Each wall is flat, endless, passes through zero and stands at right angles to its row. A trip goes straight from one point to another. List the walls that it crosses, first one first.

Walls:
(1): -9 18 49
(2): 19 34 8
(3): -5 -14 29
(4): -40 1 30
(5): 14 4 -12
(6): 23 34 -23
Trips:
21 13 4 to 15 13 -60 -> 1
-33 -32 14 to 51 38 57 -> 2, 6, 5, 4
-38 -54 -14 to 17 -74 33 -> 1
-8 18 47 to -59 0 11 -> 2

Walls:
(1): 37 6 5 26 -5 9 -18 9 -12 -11 -46 54 32 27
(2): 7 -28 9 -9 -54 -13 45 81 -75 -9 -76 17 -24 57
(3): 62 29 31 46 0 -30 -18 5 -59 72 49 -92 49 -62
(4): -1 61 78 -21 2 -27 64 -9 -11 -30 -84 11 20 14
(5): -5 17 45 33 30 -1 -34 30 12 -8 6 -51 12 -26
(6): 26 2 5 -13 -44 19 17 -21 -1 10 -36 -4 -34 32
(7): 38 -9 24 5 71 -6 -9 -24 -4 -38 5 -63 25 -1
(8): -1 38 7 -5 -47 -3 14 51 23 -42 -19 -28 -24 -18
Trips:
21 15 76 -24 -46 71 4 -7 -40 79 17 16 -41 -26 to 4 -65 -12 -43 54 -5 -84 2 8 36 -16 -17 7 -31 -> 4, 5, 2, 7, 6
9 -16 4 81 19 52 36 -27 -61 -18 36 -14 5 -2 to -6 -15 16 -57 -11 -29 -4 47 23 16 38 41 35 25 -> 2, 5, 7, 3

Walls:
(1): -24 -7 49 -48 -10 2 -10 -57 42 -19 -11 47 -3 35 14 9 30 39 17 -54 -26 -43 -10 81 97 21 22 -52 26 -5 -36 0 -3 38 -17 18 -48 -44 -6 -3 -23 -10 48 9 42 -45 22 10
(2): -54 -18 25 -30 52 19 4 28 6 23 18 -44 -8 -6 -28 10 -18 -32 -48 19 -42 10 -48 -48 -17 6 -60 18 2 4 15 -23 -22 -2 -35 31 24 29 -14 -14 26 -21 -60 24 -30 50 -1 70
(3): -13 -30 -42 -46 -53 -9 3 -5 -12 18 -3 -28 82 25 17 -1 14 -26 -21 -33 61 -52 1 -28 18 41 -11 2 -85 -12 11 -7 3 -24 -22 -11 -27 20 67 -39 2 4 -14 43 -3 35 -29 15
(4): 56 -67 10 -78 77 16 -38 -48 -34 -30 11 18 1 -39 -8 10 -2 18 -4 28 -35 2 -44 47 -25 0 -31 -1 5 -2 12 -8 -15 7 4 -4 -13 -29 0 12 -25 -6 -3 -14 8 12 3 -20
(5): -27 -1 -4 25 0 -12 8 54 -2 34 29 -55 -13 -6 50 -14 4 -11 -2 28 -25 -21 -4 -72 1 -16 -38 54 -70 2 26 -28 -44 -22 -87 -20 18 -21 2 -4 39 -11 -28 32 67 -44 8 -11
(6): 15 -8 10 47 -3 53 77 -30 -13 -54 41 14 22 -75 17 -34 76 4 -26 22 14 3 -4 -40 -8 3 -39 44 9 -1 -41 -63 -26 -20 75 12 26 36 14 -20 28 72 -47 3 36 -49 -4 35
(7): 8 -19 -86 63 22 16 23 6 26 3 9 9 -48 27 -16 18 -20 -27 6 28 -4 -61 -17 35 -11 -16 0 -51 3 -7 -12 -24 -36 -15 -26 26 28 11 -3 9 65 20 28 48 -37 -19 31 -42
(8): -42 -49 32 -53 3 -21 -1 -19 -1 12 7 15 14 44 -49 -18 -21 -74 68 48 -9 32 -32 -44 56 79 7 11 65 16 17 -48 40 0 46 12 -76 94 -4 -41 -36 15 20 -5 28 18 6 2
(9): 35 -25 59 -28 -56 -23 -26 0 44 -30 -29 13 47 -79 -39 109 0 -44 32 35 16 26 25 3 31 3 8 -9 34 -7 29 25 -34 41 15 -53 -53 -49 89 -10 -26 11 12 -26 -17 8 62 7
(10): -24 7 13 21 42 22 -39 67 -1 16 20 -45 -12 20 25 5 -46 -27 1 -42 -32 -23 -24 20 -50 35 5 -17 -62 -51 -25 2 31 -57 19 38 -12 40 7 -52 -49 23 -69 42 29 30 -24 -10
(11): -56 35 -78 68 -9 18 65 -25 -11 37 22 -63 -14 19 -3 -34 -42 -39 17 -7 -22 15 -41 20 23 -38 -16 -57 34 16 7 -24 -24 -40 -49 -25 4 32 -18 -42 -11 -30 59 -36 -25 61 22 34
Trips:
-30 -33 9 5 27 -10 -39 -25 -22 6 -44 -55 24 -19 -34 63 -16 38 3 -33 88 30 -63 15 4 0 10 76 16 -16 -48 32 -3 9 -34 38 13 -10 5 -39 -37 34 32 -9 -35 28 11 61 to -11 -30 16 -32 35 0 29 17 3 -42 27 -25 42 -1 81 -10 -13 66 19 -41 -62 23 47 13 -13 -2 -5 12 26 1 -34 37 47 -57 48 -23 -9 -9 -9 -26 -64 47 60 -8 43 -16 -10 28 -> 11, 2, 6, 3, 9
-105 5 -29 9 31 14 2 7 13 62 12 -13 -46 57 -3 -31 -3 -31 57 11 61 46 8 -46 -11 51 -84 -26 -73 -30 -13 -21 -59 -16 11 -23 -21 54 -57 32 37 12 -26 -12 17 83 -11 -23 to -46 -32 -21 20 -24 -36 9 -53 -26 -44 2 11 2 9 6 45 -70 -22 18 12 -12 -18 48 -61 18 58 -33 -14 24 109 45 -44 28 -29 -36 -29 -41 55 -66 -93 -16 60 -21 -10 13 -14 -16 -54 -> 6
-32 -10 -31 43 -22 13 19 -3 -27 -8 44 18 -8 -6 51 -6 62 7 -14 -9 8 49 -39 -24 27 -7 27 3 -57 -24 26 57 56 22 -16 57 -9 -6 -9 -1 -56 39 -3 22 9 33 -14 -8 to -44 -2 -50 -21 13 -1 57 -63 19 9 -23 37 101 -2 -32 -11 -64 23 45 125 -29 12 -19 -8 30 -60 43 -22 -14 33 28 -38 36 56 2 3 15 34 -14 8 -37 16 -69 -23 -12 -11 -29 -43 -> 8, 5, 10, 4, 3, 7, 9
56 56 -43 41 -41 -52 -32 -20 36 60 -25 -37 -12 -12 -63 -15 -58 -3 -27 41 39 -42 13 42 -22 -16 27 -18 6 24 26 33 47 34 -6 2 37 28 1 -102 26 16 33 12 8 -11 27 -4 to -14 24 -17 33 -8 -25 -51 -30 -36 -58 -32 50 -36 -58 -20 51 31 80 11 -26 -39 -6 33 -31 50 10 -31 -20 55 -69 -44 6 -14 -10 -37 10 -44 -52 -58 21 -19 -61 64 -35 38 -30 18 48 -> 3, 1, 7, 4, 11

Walls:
(1): 48 -5 -10 -31 29 -27 -36 15 8 -36 3 4 0 -38 13 29 46 14 -22 -24 10 29 -12 91 -28 -60 -1 -32 -70 39 16 27 28 -47 30 68 -6 -13 39 26 -72 10 53 -4 -62 33 5 -39
(2): -3 6 27 -4 -32 29 -4 15 85 0 22 -17 17 5 24 -50 6 15 16 15 2 -54 24 22 14 -17 -9 9 11 -21 13 -14 90 4 42 21 -28 39 2 -43 -28 66 -48 -2 1 -28 23 0
(3): -15 -27 -23 -29 -10 62 52 21 -44 12 -11 27 -2 -35 17 -17 -59 40 -56 -33 38 -58 23 26 -29 15 4 36 2 -3 5 -8 50 63 24 -25 42 18 31 -61 -8 -20 -38 -17 33 1 24 -38
(4): -28 108 -42 24 -8 -4 -22 15 31 -14 29 18 -26 64 14 44 35 69 -39 -16 -13 -3 17 16 34 45 44 5 33 -61 23 -13 -54 36 -9 -23 -56 32 2 -12 49 -20 -17 -20 18 -29 -10 30
(5): -38 7 -9 6 -58 -42 -17 13 -33 54 -12 3 -30 26 5 -18 -12 15 67 -3 -22 58 9 5 42 56 -53 13 -7 -16 58 -27 4 -61 -44 13 73 11 -1 78 23 -23 9 84 -47 34 59 -5
(6): -43 3 -29 -14 -12 -7 -25 44 -24 -68 19 9 -5 -51 48 -38 -69 -18 11 -30 -35 -15 -22 -11 20 -5 -44 -12 8 22 26 -22 8 -2 29 -11 -11 34 1 -21 -10 -32 -14 -7 -19 -48 40 52
Trips:
60 55 17 -32 11 50 3 96 -4 -2 -5 48 -62 10 -19 28 -16 96 31 -15 -30 15 -48 1 49 -12 -34 -16 32 -57 -6 20 37 -17 27 -17 44 14 23 49 4 -64 21 9 -42 -42 -6 -1 to 0 6 17 -11 4 -36 -16 -73 44 -39 -41 -50 -36 11 14 -11 -15 21 -40 58 -2 19 44 -30 16 -68 35 43 -56 28 21 -36 -22 8 -22 -8 34 13 -104 -7 -23 -8 23 31 -25 26 20 39 -> 3, 6, 4
4 -37 -5 -1 11 13 37 -46 32 -2 0 20 51 -51 59 11 -51 7 88 -21 -21 -56 23 2 -65 -51 120 29 14 -54 -28 -10 -42 -12 6 54 45 -10 -11 -22 5 -37 -45 -15 -23 6 53 -52 to -16 42 30 33 10 30 25 9 56 64 -4 27 31 -1 2 18 -27 -10 29 -5 -34 6 -36 8 17 -33 2 9 7 -21 -24 -26 -14 49 -35 -36 42 17 -2 34 58 62 1 -22 3 -3 25 -22 -> 4, 5, 3
64 -42 -69 37 68 -31 -46 -6 18 5 8 -14 41 32 -31 72 34 -23 -35 41 -30 39 -59 28 -23 -15 3 -55 40 26 45 35 4 -3 -25 -36 22 5 67 -17 -41 -17 36 19 -14 -37 8 -24 to 61 -43 32 -41 13 -18 -12 -72 27 42 -2 -22 -11 34 -5 -32 -17 -18 -68 -90 27 49 -49 -26 -25 48 3 4 -73 -38 -6 -10 -48 -2 -39 46 -10 86 15 27 -79 -42 -17 -46 -12 85 -18 3 -> 5
32 -62 -22 -15 3 62 -40 85 21 -44 -50 19 -59 -35 -11 11 -45 37 66 21 56 4 1 0 -17 -31 -3 -36 -23 26 23 -69 -76 -18 13 -17 1 17 66 -59 -56 -24 15 -34 38 -2 -4 -1 to 10 14 14 -15 -42 48 50 35 31 6 -16 -6 -49 -21 -28 -16 -28 68 -46 5 -11 -48 -34 33 -51 -7 10 -42 -1 -12 12 -39 -3 41 69 2 41 -7 44 -43 29 0 -35 -79 -43 11 6 -44 -> 2, 4
18 0 54 -30 -77 -34 8 -20 40 17 40 53 -19 -13 -24 11 -45 44 -57 27 77 -12 -35 -73 -62 26 -7 25 -5 -32 -30 42 -69 0 -5 13 3 -8 44 -63 -21 -6 -8 15 -25 -15 8 -23 to 28 -33 -66 -17 57 -40 -12 -9 -67 -27 24 0 -89 32 -12 -29 9 19 -36 18 15 -53 44 4 -6 22 -11 -41 -62 16 -17 7 -8 -28 33 58 -21 25 -12 15 14 -36 -24 110 20 14 7 -1 -> 1, 5, 4, 6
